Each row of a before or after table is a point. The points were changed in one or more steps. Then noise was added and the rows were shuffled. The steps act on columns, c1 being the first. Name the steps. A step turns or swaps two columns, mirrors them in a line or flattens them onto one, adds a multiple of one to another, or multiplies or shifts one. Angles are multiples of 10 degrees, from the lower column toward the higher: turns from -170 to 170, lines from 10 to 170 but not 90. Use the fewest steps. Two steps may share a column if one is a turn and the other turns, adds or multiplies; they go together, in the order done. Otherwise the lowest column goes first.

Before:
[[ 55 -18 -31]
 [-43  -9  15]
 [ 46  17 -17]
 [-54   7 -30]
 [-24  18 -17]
 [ -4 -12  -6]
 [-49 -29 -97]
 [-17 -27 -69]
 [-22  -4 -20]
 [  3  -3  52]
 [ 12 -16   8]
 [ 73  -2 -25]]
After, 12 rows:
[[ -1  48  23]
 [-23 -17  22]
 [ 35  46  10]
 [ 11 -55 -57]
 [ 28  69  16]
 [ 18   6  49]
 [ 18 -26 -27]
 [ -7 -43  54]
 [-25 -50  10]
 [ -4 -21  20]
 [ 10  -8  35]
 [  4   3  92]]
Steps: turn c1 and c2 by 70 degrees; shift c3 by 40

Before (9 x 6):
[[ 41 -47  10  31  -9 -19]
 [-15  -6  22   0  34  18]
 [-27  13  36 -25  26 -39]
 [ 26  11 -15  15 -66  61]
 [ 51 -24  49  21 -36  51]
 [-11 -32 -38 -44 -28 -39]
 [-23 -50  22  31 -60 -37]
 [-33 -53  26 -30  -2 -16]
 [ 50  41 -31   3 -67 -24]]
After, 9 rows:
[[ -5 -27 -15  14 -66  63]
 [-23  25 -38 -42 -26 -41]
 [-29  55  25 -31  -1 -15]
 [-34  45  23  29 -59 -37]
 [-60 -13  10  30  -8 -21]
 [  4  16  23   0  35  17]
 [ 25  16  36 -23  26 -37]
 [-45 -31  49  21 -38  51]
 [ 12 -62 -31   4 -65 -23]]
Steps: turn c1 and c2 by -120 degrees

Before:
[[ -60 -102  -81   56   16  -49   48  -21   12  -24  -17]
 [  40  -12    6   33   58   64  -51    6   22   42  -43]
 [  24   51  -24  -52   34   12   -7   47  -59   23    8]
 [  41  -37   31    2   37   51  -48   49  -25   15  -18]
 [ -47  -10   14   10  -17  -47   25  -10   -1  -57  -15]
 [   0   -9   13  -44   11   -7   73   16    7  -23    7]
 [   6  -41    5  -20   -7   42  -17   39    2   39   19]
 [  28    6   22  -39   40   14   -4  -24  -19   36   25]
 [  34  -10  -17   17   29  -18   27   33   16   -7   26]
 [ -61  -39  -16   74    2   13   27  -21   26  -47   31]
 [ -29   19  -12   53  -51  -36   52  -14   -1    1  -34]
 [  38   -5   -1  -59   -4  -41   -8   16   -3  -11   50]
 [  39  -15    6  -23  -37   -3   47  -13  -48  -50   30]
 [  30  -29   37   28   70   24  -33   47  -37   73    3]]
After, 14 rows:
[[  34   -9  -26   19  -32    6   26   33  -10   -9   24]
 [  38   -6  -37  -58    4  -19   -8   15    1  -13   46]
 [ -48  -10  -32   10   18  -34   25  -12   -2  -58  -16]
 [  26    5   22  -38  -35  -14   -2  -25   27   39   23]
 [  38  -14   60   32  -62   26  -49    6   -9   42  -43]
 [ -29   20  -36   53   50   -9   53  -13   -8   -1  -32]
 [ -61  -39    4   73   -7   21   29  -20  -27  -46   32]
 [  39  -13    3  -23   44   -9   46  -13   39  -50   29]
 [  28   52   -1  -51  -24   27   -6   48   64   26    9]
 [  -1   -9    0  -44   -9  -15   72   16   -5  -22    8]
 [   4  -42   38  -21    8   16  -19   41   -2   37   16]
 [  42  -37   60    1  -34   -2  -49   49   29   15  -20]
 [  32  -27   39   29  -64  -19  -33   48   48   75    3]
 [ -59 -102  -85   56  -19   45   49  -22   -9  -25  -19]]
Steps: turn c3 and c6 by -60 degrees; turn c5 and c9 by 170 degrees

Before (12 x 14):
[[-30  41  36   5  17 -36  -3  27 -20  31 -44  17 -19 -34]
 [  0  28   5  14  -9 -75  19  16   5 -27  -1  17  14 -50]
 [  4   4  38  47  18  13  -7   1 -15   6  40   5 -12  -2]
 [-10 -10 -15  19 -28  12  20  -9  -9 -16 -41   0 -10  23]
 [ 61  -1  24 -12  39 -28 -75   9 -42 -17 -29  -7  -5 -27]
 [  5  27  -5  43  37 -12 -26  35  26  -7  13  27  22 -15]
 [ 27  25  13  13 -26  61  15  34   4  12  29   4  -5  60]
 [ 19 -14 -38  16  18   9   8  -3 -44  24  32  10  11  38]
 [ 23 -15 -42  25   6   6  17  -4  27  11  58   6 -17 -15]
 [ -9  23  25  32 -14  31 -26 -19   5  44  24  31   3   3]
 [ -1 -22  11  22  35 -57  -5 -11 -15   0  23  60 -31  21]
 [-44 -32  41  12 -38 -51 -28   0  10  -3  37 -27 -11  12]]
After, 12 rows:
[[ -40  -18    6   18  -30    8   15   23   -7   22   -7    1  -14   46]
 [  41   10   15   46   22   10   -4   33  -16  -34    4    3   -8   -6]
 [  23   33  -25   29  -12   29  -10   10    7  -44   -9   32    2    6]
 [  60  -20  -29   24    3    4    6   24   26   28   24    5  -19  -28]
 [ -46   39   -6    6   21  -35   16   58  -21  -46  -30   20  -19  -65]
 [ -29   37   26  -11   38  -28  -64   41  -43  -10   61   -7   -1  -54]
 [  37  -15   22   12  -37  -51  -41   30   10  -31  -45  -29  -12   23]
 [   9   33    4   45   41  -11  -11   64   28    9    3   26   21  -30]
 [  28   13   -4   15  -27   62   23   61    4  -17   29    4  -10  121]
 [   1   18   28   12   -7  -75   29   45    3    9   -3   17   14 -104]
 [  34  -14  -42   16   21    8   -1   26  -44   20   15   13   11   78]
 [  22  -16    6   23   33  -60  -14   16  -13  -10   -1   62  -33   43]]
Steps: swap c1 and c11; turn c2 and c7 by 30 degrees; mirror c3 and c10 in the line at 150 degrees; shift c8 by 30; multiply c14 by 2

Before, 9 rows:
[[-49  24  32 -62  60  37 -73  51   4 -42 -23 -42  22  63 -36  10 -72  64
   63 -21]
 [ 41  10   2 -36   4 -35  56 -44  31  36 -25  -3  16 -23   9  12  69 -26
   26  55]
 [ 11 -23  10 -42  49 -51  12  -3  75  13  -5  16  -1 -30 -26   4  52  27
    9  19]
 [-13  18   5  51 -11  18 -23  62 -35 -15  30  -9  -9  17   8  56  -8 -31
   23 -61]
 [-42  16  20  31  15  20  -5  75 -25 -44  50 -50   4  29 -52  28 -28 -30
   40  -7]
 [-22   0  -6 -11 -50  14  18  50  -4 -29  23   3 -18  10 -44  22 -12  15
  -62 -42]
 [-14 -76  -1   4 -51 -20  17  34   5  13  -3   9 -22  16   6 -28  23  30
  -26  13]
 [ 56 -33  -1 -58 -11   7   7  19  70  35 -11 -22 -65 -18 -45 -46  19  59
  -40  -4]
 [  2 -31  -7 -34  -1   3  26  25  68 -20 -60 -17 -58 -41 -34  -8  23  67
   -6  20]]
After, 9 rows:
[[ 12 -24  11 -41  34 -49  11  36  76   8  10  15  -2  38   0   3  52  28
   10  20]
 [-77  22  33 -63   0  35 -73  79   5  15 -45 -45  20 -12  35   9 -72  65
   64 -21]
 [-38   0  -6 -11 -71  14  17  -7  -3 -27 -25   3 -18  27  21  21 -11  15
  -62 -43]
 [-15  18   5  51 -55  17 -23  32 -34 -33 -10  -9 -10 -15  -2  57  -8 -31
   22 -61]
 [-65  16  20  29 -49  20  -4  59 -24 -58 -35 -52   5  23  28  29 -26 -30
   39  -8]
 [  7 -32  -8 -35 -21   2  26  15  69  56 -31 -18 -58  52  -6  -8  22  66
   -6  19]
 [ 42 -33   0 -58 -21   6   7   5  70  16  33 -23 -65  45  42 -46  20  58
  -41  -5]
 [ 47  11   1 -37  38 -35  57 -26  32  30  32  -2  14   8   1  12  68 -27
   25  53]
 [-16 -76  -2   4 -59 -19  16 -17   6   6  13  10 -22 -16   0 -29  22  31
  -27  12]]
Steps: turn c14 and c15 by 130 degrees; turn c1 and c15 by 30 degrees; turn c5 and c8 by 50 degrees; turn c10 and c11 by 80 degrees

Before:
[[-32  84  30 -58 -14  28  42 -35  15 -17  -5  11  67   7  45 -43   4  40
    4   2 -28 -64  17  58  36 -24 -40  36 -40 -18  -3 -18   0  29 -66 -35
   -7 -17 -12 -29  -7   8  -1  -1  24  10  34 -33]
 [-25  -1  -1  38  15 -43 -13 -50  -5 -22 -16  -6  29  -8   8 -44 -40   8
  -20  11   1  -2   4 -33   5 -17 -49 -57  48  -9 -49 -50 -28  -5   8  22
   27  35 -35  37  27   3  30  14 -18   9 -45 -37]
 [-40 -19 -54  -3  18 -27  23 -15  22 -27  29  40  15  -6  49 -35  -3  17
  -58  34  39  -6  45 -21 -35 -20 -49  28  55  45 -76  17   5   2  -4 -64
  -16   0  60  25 -14 -44  35  -1 -16 -31  35 -76]
 [  7  19 -64   0 -47  29 -10  37  31 -19  33 -43 -12  42   9   7 -37  36
  -24  64  23 -64 -52  57  37  58  43  -2  -3 -21  12  -1  41  -1  42 -43
   36 -10  18  20 -23  33 -56  30 -67  -5   7  17]
 [  8 -24 -42  19 -41 -12  50   4 -53   1 -36   8 -10   3  -3  44 -15  -5
  -16 -20 -28 -22 -18  29 -35 -22 -43   6  51  57 -62   9  38   1  -4  34
  -40 -11 -23 -14 -56  60  36 -25 -13  28 -43 -58]
 [-39  10   1  -8   5  22  -8 -27  34  -5 -27 -11  15   6  26 -34   3 -47
   37 -47  -7  28  25 -49  30  -3  55 -51 -23  10 -62  28 -29 -10  20 -49
  -33   7 -29 -33  26 -22 -33 -22  10  23  20  -1]
 [-28  39  -3 -51  42 -21  27  -4 -65  39  15  32  74  13  -1  30 -12 -40
    0 -47  10  10 -34   8  59  57  27 -54  12 -39   8  30   4  21   2   6
   -4 -21   1  40 -30  43  -2 -51  23 -23  37  32]
 [-12  -1  13   2   1  18  10 -17  18  63   2 -22 -30 -34 -11  18 -25  -2
   41 -18  -1  48  54   1  71  27 -28  54 -29  10 -40  30  75  36 -29 -17
  -15 -10 -10   6   7 -30  44 -55  -8 -61   6 -26]
 [ 18   8 -27  20   1 -29 -28 -56 -30  53  39 -32 -33 -23  10  46   5  26
  -22 -33   0  21  26 -46 -16  -6  -6   7  51   3 -50 -37  33 -37  39  18
   41  55  42  -4  11  55  11 -59  -8  -3  30 -29]
 [-15  28  15 -24 -12 -10 -60  17 -46  59 -30  27  61  54   6  26 -43   1
   24  62 -43 -18 -35  16  64 -35   9 -12 -13 -20 -60  -6 -17  -8  43 -71
   49  64  15  32 -41  23  21  19 -61 -34   6 -12]]
After:
[[-41 -18 -55  -4  18 -25  24 -18  23 -28  31  40  15  -5  49 -34  -5  17
  -60  34  38  -5  46 -23 -35 -19 -53  28  52  43 -31  21   5   0  -3 -65
  -17   1  56  27 -11 -48  34  -1 -20 -30  34 -80]
 [  7 -22 -46  21 -42 -14  51   5 -53   1 -37  12 -13   3  -5  47 -17  -6
  -16 -15 -28 -20 -23  28 -31 -19 -44   7  48  58 -23   9  62   2  -1  35
  -39 -11 -24 -14 -59  59  34 -25 -13  29 -46 -60]
 [-15   0  14   3   1  17  10 -16  19  62   2 -23 -28 -35 -14  20 -24  -2
   43 -17   0  48  55   1  71  28 -28  53 -26   9 -16  30 120  36 -32 -14
  -16 -11 -10   3   6 -29  45 -58  -7 -59   6 -27]
 [  5  20 -62  -2 -50  27 -13  39  33 -22  34 -44 -15  40  11  10 -34  37
  -22  63  24 -63 -48  57  37  56  42  -1  -5 -23   2   2  69   0  45 -43
   38 -10  19  20 -19  32 -54  29 -64  -6   6  19]
 [-27   1  -4  40  17 -45 -15 -50  -9 -21 -17  -7  29  -8  11 -45 -42  13
  -17  10  -1  -2   2 -36   2 -17 -50 -56  49  -4 -20 -51 -44  -4   7  21
   27  31 -36  39  29   4  32  13 -18   9 -44 -38]
 [-16  30  15 -25 -11 -11 -57  16 -46  55 -31  27  62  55   4  27 -40   0
   24  62 -43 -17 -37  13  64 -36  11 -15 -13 -19 -27  -5 -27  -7  41 -72
   47  66  13  34 -42  24  20  19 -59 -33   3 -11]
 [ 19  10 -30  19   2 -26 -28 -53 -29  53  40 -32 -34 -24  14  47   5  25
  -22 -34  -1  21  29 -48 -14  -8  -6   6  50   3 -20 -39  53 -36  39  15
   42  54  40  -4  11  55   9 -60 -11  -3  28 -29]
 [-29  38  -5 -50  40 -21  26  -3 -66  39  16  33  74  13   0  30 -10 -40
    0 -46  10  13 -37   9  58  58  26 -53   9 -42   1  31   9  21   4   5
   -5 -21   2  39 -32  45  -1 -52  23 -20  39  34]
 [-37   8  -2  -8   5  22  -5 -27  32  -5 -27  -9  14   7  29 -33   1 -48
   36 -47 -11  28  25 -51  29  -5  54 -51 -24  11 -26  30 -47 -10  19 -50
  -37   9 -31 -33  25 -24 -31 -22   8  19  15  -1]
 [-34  81  32 -58 -13  28  43 -34  15 -18  -5  11  68   3  46 -44   2  37
    2   2 -29 -63  18  54  33 -23 -39  37 -42 -17  -2 -20   0  29 -67 -37
   -9 -17 -11 -30  -5   6  -1  -1  22   9  36 -32]]
Steps: multiply c31 by 0.4; multiply c33 by 1.6
